Each row is a point. The points of each table are mixes of a few directions, plus a little noise. How many directions does each table use, and how many do they share? Where both have some left over, give the other angles between the two spaces (their principal angles), to ten degrees, smallest first.
In the rows, zero is written as 128.

First (7 x 2)
[[127, 121],
[135, 226],
[128, 116],
[130, 158],
[122, 34],
[129, 123],
[128, 118]]
Second (6 x 2)
[[209, 137],
[194, 135],
[87, 124],
[88, 124],
[87, 124],
[102, 125]]
Directions: first 1, second 1, shared 0; angles 80

First (9 x 6)
[[190, 74, 157, 33, 136, 7],
[114, 140, 121, 150, 126, 156],
[135, 122, 131, 117, 129, 114],
[131, 126, 129, 124, 128, 122],
[95, 157, 112, 180, 124, 193],
[117, 137, 123, 145, 127, 149],
[138, 120, 133, 113, 129, 109],
[99, 153, 114, 173, 124, 184],
[134, 123, 131, 119, 129, 117]]
Second (8 x 6)
[[125, 96, 88, 120, 143, 144],
[217, 175, 124, 105, 62, 173],
[91, 132, 147, 161, 154, 84],
[155, 127, 130, 132, 136, 140],
[127, 110, 142, 90, 124, 161],
[124, 109, 149, 155, 181, 115],
[89, 99, 99, 110, 131, 130],
[97, 175, 144, 151, 93, 77]]
Directions: first 1, second 4, shared 0; angles 80

First (10 x 9)
[[157, 161, 155, 249, 139, 186, 140, 164, 93],
[182, 125, 171, 51, 119, 138, 116, 97, 185],
[152, 110, 149, 55, 123, 109, 106, 105, 163],
[82, 156, 74, 167, 122, 148, 184, 137, 114],
[75, 147, 147, 112, 127, 151, 109, 107, 109],
[120, 121, 82, 107, 121, 106, 162, 128, 146],
[164, 136, 81, 154, 121, 134, 194, 145, 157],
[159, 77, 110, 95, 131, 58, 106, 138, 140],
[84, 112, 129, 133, 136, 101, 90, 132, 89],
[106, 135, 182, 157, 140, 148, 73, 128, 85]]
Second (9 x 9)
[[139, 188, 128, 112, 84, 108, 127, 162, 95],
[170, 145, 90, 148, 170, 151, 133, 101, 107],
[92, 83, 148, 161, 132, 113, 110, 72, 188],
[146, 138, 139, 82, 156, 110, 129, 124, 91],
[43, 52, 177, 133, 145, 149, 130, 207, 228],
[154, 182, 108, 128, 98, 128, 132, 150, 93],
[163, 162, 91, 182, 156, 124, 111, 48, 131],
[127, 86, 126, 106, 114, 158, 151, 161, 109],
[120, 114, 146, 100, 97, 111, 130, 126, 111]]
Directions: first 4, second 5, shared 0; angles 30, 80, 80, 90

First (11 x 14)
[[146, 117, 122, 155, 136, 153, 118, 148, 106, 128, 122, 103, 133, 103],
[45, 176, 24, 70, 89, 80, 247, 7, 165, 46, 190, 120, 86, 137],
[141, 120, 160, 118, 143, 135, 93, 153, 133, 151, 137, 145, 118, 131],
[132, 126, 131, 117, 140, 138, 114, 136, 130, 132, 154, 129, 107, 118],
[131, 126, 151, 124, 127, 118, 115, 136, 135, 143, 114, 146, 138, 145],
[146, 118, 127, 166, 126, 142, 125, 146, 104, 131, 93, 106, 158, 116],
[121, 131, 132, 122, 122, 115, 133, 120, 136, 130, 120, 139, 134, 141],
[142, 120, 138, 162, 119, 128, 126, 142, 113, 137, 77, 120, 170, 134],
[131, 126, 133, 125, 134, 133, 119, 135, 128, 132, 136, 130, 120, 125],
[137, 123, 125, 134, 137, 145, 119, 140, 119, 128, 138, 117, 120, 112],
[135, 124, 164, 113, 134, 121, 99, 144, 141, 152, 126, 157, 125, 146]]
Second (11 x 14)
[[115, 146, 122, 103, 93, 110, 112, 119, 107, 126, 134, 139, 147, 125],
[116, 153, 86, 99, 140, 113, 115, 73, 120, 146, 122, 102, 128, 120],
[125, 126, 141, 126, 107, 126, 125, 146, 120, 122, 133, 142, 138, 130],
[150, 85, 178, 178, 137, 155, 152, 194, 151, 109, 130, 147, 115, 137],
[104, 165, 102, 81, 85, 96, 101, 94, 93, 134, 134, 136, 154, 120],
[121, 136, 123, 115, 110, 120, 118, 122, 115, 130, 131, 132, 137, 125],
[132, 116, 162, 140, 94, 128, 129, 174, 121, 110, 139, 158, 139, 133],
[158, 90, 131, 184, 214, 167, 164, 136, 181, 136, 110, 94, 85, 133],
[130, 117, 164, 135, 88, 128, 127, 173, 118, 112, 140, 162, 142, 133],
[123, 137, 125, 118, 117, 122, 122, 125, 119, 127, 129, 130, 134, 128],
[134, 134, 73, 133, 221, 139, 142, 52, 162, 160, 103, 63, 92, 118]]
Directions: first 3, second 2, shared 0; angles 60, 70

First (10 x 24)
[[161, 39, 138, 135, 161, 137, 152, 177, 141, 148, 54, 127, 117, 9, 99, 114, 94, 143, 108, 143, 176, 125, 180, 192],
[149, 188, 170, 127, 195, 139, 66, 86, 107, 109, 154, 160, 141, 153, 163, 154, 177, 117, 113, 99, 92, 101, 73, 117],
[111, 130, 54, 126, 36, 101, 137, 188, 176, 96, 103, 97, 129, 111, 103, 98, 95, 153, 158, 104, 122, 138, 151, 160],
[183, 174, 83, 78, 114, 103, 90, 141, 148, 144, 121, 138, 118, 104, 84, 149, 147, 143, 58, 169, 85, 17, 100, 146],
[123, 187, 165, 118, 167, 136, 105, 58, 91, 139, 191, 149, 134, 212, 160, 158, 173, 105, 116, 141, 96, 112, 78, 71],
[133, 166, 109, 120, 112, 118, 100, 129, 139, 112, 136, 130, 132, 145, 130, 131, 140, 135, 128, 115, 101, 105, 108, 129],
[89, 102, 174, 173, 153, 151, 142, 116, 112, 107, 136, 123, 139, 152, 172, 118, 121, 114, 184, 81, 154, 214, 139, 115],
[106, 144, 160, 139, 150, 141, 132, 86, 101, 129, 165, 134, 133, 182, 158, 136, 146, 109, 146, 125, 123, 156, 110, 90],
[94, 96, 71, 133, 43, 112, 181, 170, 156, 126, 111, 92, 120, 123, 101, 95, 81, 141, 159, 136, 147, 160, 172, 137],
[130, 53, 155, 132, 156, 142, 180, 124, 108, 173, 108, 124, 113, 89, 113, 126, 104, 121, 118, 171, 175, 146, 166, 129]]
Second (9 x 24)
[[168, 108, 98, 109, 122, 134, 138, 119, 123, 174, 135, 140, 111, 158, 99, 143, 115, 110, 90, 177, 99, 77, 121, 100],
[163, 163, 153, 124, 148, 121, 92, 91, 95, 156, 150, 153, 116, 149, 123, 163, 128, 122, 82, 91, 86, 94, 57, 80],
[157, 26, 140, 138, 140, 148, 180, 134, 122, 170, 105, 120, 95, 96, 120, 120, 90, 140, 107, 161, 127, 154, 151, 138],
[79, 214, 88, 96, 82, 94, 126, 141, 149, 112, 145, 115, 158, 137, 105, 118, 160, 122, 146, 162, 160, 87, 155, 132],
[92, 156, 106, 112, 96, 108, 143, 144, 142, 121, 130, 111, 142, 117, 112, 115, 141, 129, 142, 158, 159, 119, 160, 141],
[163, 35, 156, 214, 185, 200, 98, 127, 116, 127, 99, 184, 139, 200, 170, 137, 64, 54, 188, 13, 113, 216, 116, 81],
[78, 249, 132, 91, 105, 81, 95, 126, 140, 70, 154, 99, 149, 95, 138, 127, 199, 174, 127, 129, 136, 96, 114, 167],
[103, 135, 142, 110, 111, 103, 160, 129, 115, 148, 131, 105, 120, 77, 108, 127, 128, 155, 107, 147, 158, 122, 136, 131],
[141, 70, 139, 162, 160, 161, 115, 146, 150, 73, 101, 124, 127, 124, 178, 102, 133, 143, 163, 109, 108, 187, 146, 189]]
Directions: first 4, second 5, shared 2; angles 50, 60

First (11 x 32)
[[121, 142, 148, 88, 102, 147, 158, 163, 119, 154, 116, 84, 91, 126, 87, 125, 110, 86, 150, 157, 118, 128, 77, 129, 163, 98, 128, 153, 87, 120, 164, 141],
[103, 203, 136, 160, 144, 156, 191, 121, 86, 137, 119, 155, 78, 159, 144, 172, 180, 138, 51, 173, 180, 91, 109, 149, 143, 131, 101, 156, 138, 97, 129, 108],
[139, 94, 139, 106, 131, 130, 98, 121, 148, 116, 142, 114, 151, 127, 145, 126, 119, 130, 187, 102, 100, 136, 137, 113, 135, 150, 125, 116, 125, 126, 126, 135],
[139, 62, 144, 106, 115, 107, 106, 139, 150, 109, 149, 131, 138, 142, 154, 116, 101, 122, 179, 139, 86, 146, 106, 109, 174, 174, 138, 111, 121, 125, 124, 126],
[101, 194, 78, 165, 125, 106, 80, 122, 162, 147, 85, 142, 139, 102, 146, 135, 154, 130, 7, 109, 154, 128, 218, 162, 53, 91, 168, 122, 190, 143, 127, 101],
[159, 90, 100, 129, 148, 166, 149, 120, 138, 111, 156, 106, 136, 103, 61, 86, 114, 135, 178, 106, 141, 146, 119, 100, 147, 102, 108, 154, 78, 158, 75, 148],
[130, 109, 105, 140, 106, 71, 93, 140, 139, 138, 107, 140, 158, 101, 112, 95, 91, 124, 97, 116, 115, 150, 154, 138, 74, 101, 170, 99, 151, 161, 142, 130],
[119, 179, 168, 160, 149, 139, 215, 115, 37, 133, 132, 171, 92, 168, 137, 170, 161, 154, 100, 169, 174, 83, 71, 143, 130, 141, 81, 136, 126, 95, 148, 129],
[136, 137, 148, 94, 140, 151, 93, 108, 131, 134, 128, 90, 162, 111, 131, 142, 132, 130, 205, 67, 108, 121, 156, 123, 88, 116, 111, 117, 125, 123, 152, 152],
[135, 99, 147, 126, 132, 122, 132, 123, 119, 113, 145, 143, 131, 146, 150, 135, 125, 138, 157, 136, 116, 126, 109, 118, 151, 163, 118, 117, 127, 117, 124, 127],
[126, 101, 97, 134, 118, 113, 94, 137, 179, 117, 129, 133, 132, 122, 140, 108, 120, 121, 98, 134, 116, 152, 155, 123, 149, 140, 158, 127, 141, 142, 98, 109]]
Second (9 x 32)
[[132, 123, 123, 221, 159, 118, 109, 150, 122, 93, 115, 139, 124, 94, 111, 95, 110, 135, 77, 101, 135, 113, 144, 105, 76, 143, 157, 132, 131, 163, 127, 162],
[124, 128, 110, 78, 108, 103, 134, 114, 129, 160, 124, 148, 136, 147, 131, 140, 122, 128, 125, 145, 125, 155, 127, 154, 140, 106, 120, 111, 141, 117, 128, 102],
[127, 136, 106, 94, 104, 143, 151, 102, 119, 151, 127, 140, 160, 149, 129, 97, 143, 159, 152, 124, 144, 151, 134, 129, 144, 87, 107, 102, 147, 124, 106, 91],
[125, 126, 160, 111, 114, 112, 123, 161, 150, 124, 135, 87, 86, 113, 121, 175, 124, 78, 125, 165, 107, 99, 104, 145, 140, 156, 148, 172, 90, 117, 158, 155],
[128, 147, 124, 73, 48, 147, 181, 132, 132, 159, 131, 87, 145, 130, 99, 90, 156, 131, 160, 170, 147, 122, 109, 136, 161, 62, 131, 141, 112, 126, 113, 87],
[125, 133, 91, 52, 96, 121, 151, 86, 119, 176, 124, 163, 166, 168, 139, 115, 135, 158, 149, 136, 141, 176, 137, 150, 152, 74, 99, 86, 163, 113, 109, 70],
[133, 129, 118, 127, 162, 162, 123, 89, 113, 123, 133, 160, 158, 156, 157, 114, 139, 174, 166, 83, 135, 150, 145, 107, 134, 132, 89, 90, 156, 117, 106, 115],
[128, 115, 179, 171, 181, 124, 83, 165, 145, 83, 139, 99, 69, 105, 142, 200, 113, 76, 119, 121, 92, 84, 114, 122, 118, 221, 144, 174, 88, 119, 166, 195],
[131, 121, 141, 221, 176, 120, 96, 154, 126, 83, 122, 129, 107, 94, 120, 124, 109, 119, 85, 100, 124, 102, 139, 104, 80, 170, 155, 141, 120, 154, 137, 176]]
Directions: first 6, second 4, shared 1; angles 30, 50, 90
